Each wall is flat, endless, passes through zero and stands at right angles to its row. A trip goes straight from one point to another. Which walls does it cross, in order?
(in the rows, 128 means zero)

Walls:
(1): [120 124  87]
(2): [ 59 161 144]
(3): [147  76  95]
(4): [101 120  77]
Trips:
[127  71 167] to [160  74 100] -> 1, 4
[103  91 166] to [133  78 118] -> 2, 4, 1
[113 131 153] to [100 102 130] -> 4, 3, 1
[109 107 143] to [126 153 100] -> 4, 1, 3

Walls:
(1): [101 165  66 120 162 118  95 198 137 108 192 172]
(2): [127 103 122  67 148 122 103 133 109  65 143 172]
(3): [143 166 137 118 176 154  76 120 119 160 131 150]
(4): [111  69 130 149 130 119 151  90 132 131 150 172]
(5): [125  53 101  78 129  75 133 122 116  67 116  90]
Trips:
[137 160 153 164  95 143 116 109 174 120 150  65] to [125 104 135 102  97 143  71 178 102 145 145 100] -> 3, 1, 5, 2
[162 143  94 138 131 173 185  87 132 128 156  83] to [151 153  92 131 148 133 146 141 132 147 143 119] -> 1, 3
[136 120  72 111 121  92 116 139 102 140 158 181] to [146  42 166 181 125 144 142 147 178 121 106 104] -> 3, 1, 2
[129 126 150 139  99  97 106 144 147  88 137  73] to [144 127 100  94 147 141 159 146  94  71 150  30] -> 2, 1
[125 168  99 118 144 147 113 137  93 141 128 165] to [103 183 114 107 139 128 104 154 114 134  93 127] -> none

Walls:
(1): [149 125  99 190 120  99 112 123  96 137 113 138 125 188  91 149 154 135
 156 165 133 133 149 118  73 147  95 152 101 133 140 139 102 165  95  87
  67 156 128  97 126 145 140  92 120 149  77 134]
(2): [167 120 152  94 133 157 133 115 169 143  86 156 138 138  84  94 118 121
 100 133 152 157 157  96 158  77 114 145 112 157 132 164 123  96  95  92
  86 120 137 109 119 167 149 160 113 118 113 159]
(3): [ 82 106 193 161 158  91  90 128 153  95 145 150 146 130 117 173 129 133
 190 158 176 133  81  93 110 131  94 110  57 159  84 122 154 151 105 141
 130 165 169 142 153  69 153 146 125 146  90  88]
Trips:
[ 92 144 134 114 130 172  96 103  76 103 151 135 116 139 126 147 184 151
 125 148 180 140 194 157  89  98  92 116 124 114 151 122 137  85 106 141
 142 108 138 113 181 146 122 137 188  83 105 115] to [ 95 131 143 138 146 127 132 142 121 225 134 127  97 117 125 108 105 141
 151 118 163  84 133 169  91 103 109 136 122 128 145 171 170  89 119 110
 148 203 103 160 109  85 152 138 146 145 112 136] -> 2
[ 97 155 151 100  79 133 137 148 169 164 226 203 116 131 131  89 163  99
 123 119 117 138 166 126  68 200 203 122 106 128 157  85 117 141 134 150
 143  99 106 128 137  91 133  97  93 172 124 175] to [105 105 102 146 150 157 115 121  93  86  94 100 129 147 102  74  72 150
 113 133 202 120 142 184  86 169 158 164 145 139 122 128 139  99 133  53
 137 129  77 128  71 140  94 166 117 155  55 136] -> 1, 2
[127 149 155 153 108  57 114 124 172 109  88 108 157 119 117 120  69 155
 154 125 141 157 157  60 119 163 146  95 155 148  86 176 156 143 151  93
 108 144 205 162 119 118 167 141 125 157 110 125] to [ 90  84 113 155 132 145 151 115 136 173 149 149 112 112 151 153 126 129
 115 125 124 118 130 105  98 156 132  88 120 119 110 203 138 127 127 126
 132 121 157 102 151 104 159 112 123 178 140 114] -> 2
[195 106 157 126 101 116 167 176 153 139  68  62 153 102 148 119 164 173
 158 175 104  89 101 175  99  98 163 150 227 119 146 128 141 122 101 106
 118  81 121 100 124 131  60 158 122 138 129  94] to [109  57 128  80 167 136 165 108 196 125 157 116 166 183 151 162 137 166
 130 115  75 121 106 163 152 131 178 113 156 162 169 186 142 116  92 124
 148 100 141 120  93  79 183  94  85 146 127 125] -> 2, 3
[143 112 106 133 110  87 114 124 109 137 148 143 119 183 131 132  40 134
 132  81 122 142 106 155 192 146 112 168 100  79  99 162 101 166 118 129
 119 105 105 123 114 146 111 124 134  79 133 108] to [178 191 117  37 120 144 107 150 149  72 157 154  87 142 100  86 115 137
 202 169 111 144 128 156 156 199 101  87 189 133 133 108 127 174 149  95
 116 156 103  87 166 123 139 121 124  95 124 155] -> none
[136 195 141 174 148  96 115 155 141 101 100 128 108 113 130 203 185 199
 163 167 107 145 145  98 138 153 199 138  68 143 108  71 168 151 165 151
 113  61 148 187 112 220 113 122  91 111 137 160] to [184 110 124 163 128 138 125  88 113 139  71 139 203 167 105 139 145  71
  83 159  94 173 100 105 154 150 102 102 117 113 105 119  77 127 150 177
 137 143 124  60 146 132 120 115  60 122 157 119] -> 2, 3
[120 122 104 116 138 157 144 110  87 155 161 117  90 138 130 124 161 127
 172 176  99 160  67  78  86 151 127 126 121 168 141 139 129 117  55  80
 107 154 145 127 104  44 169 130 181 180  81  94] to [154  93 145 145 147 162 125 145  80  82 154  79 101 110  74 151 150  73
 124  97  85 132 139 140 139 179 172 164 155 136  63 137 149 191 106 135
 111 132 129 149  84 104 111 127 143 118 187 157] -> 3, 1
[130 141 159 145 169  57 105 123  87 166 131 171 169 176 139 122  86 156
 139  99 122 115 109 141 148  90 119  97 150 196 120 141 156 140  83 122
  94 154  92 109 101 126  70 155 136  84 126  90] to [141 110 108 144 120 167  98  92 111  61  78 112 143 111 154 133 122 129
 116 172 163 130 167  85 133  92  83  65 101 169 118 120 192 146 146 183
 153  79 143 130  96 116 138 129 111 160 178 101] -> 1
[119 110 144 109 107 203 125 109  78 110 107 112 158 102 127 126 106 184
 146 100 162 115 115 102 132 159 129 138 177 187  80 160 104  80 150  97
  77 123  99 107 143 113  67 109 134 104 101  82] to [ 95 177 152 111 148 112 153 110 144 114  98 103 100  85 141  96 119 140
 120  61  69 135 167  90  86 136 173 141  79  93 126  89 115  88 145 158
 156 153 155  97 138 163 115 149 104 160 140 111] -> 2
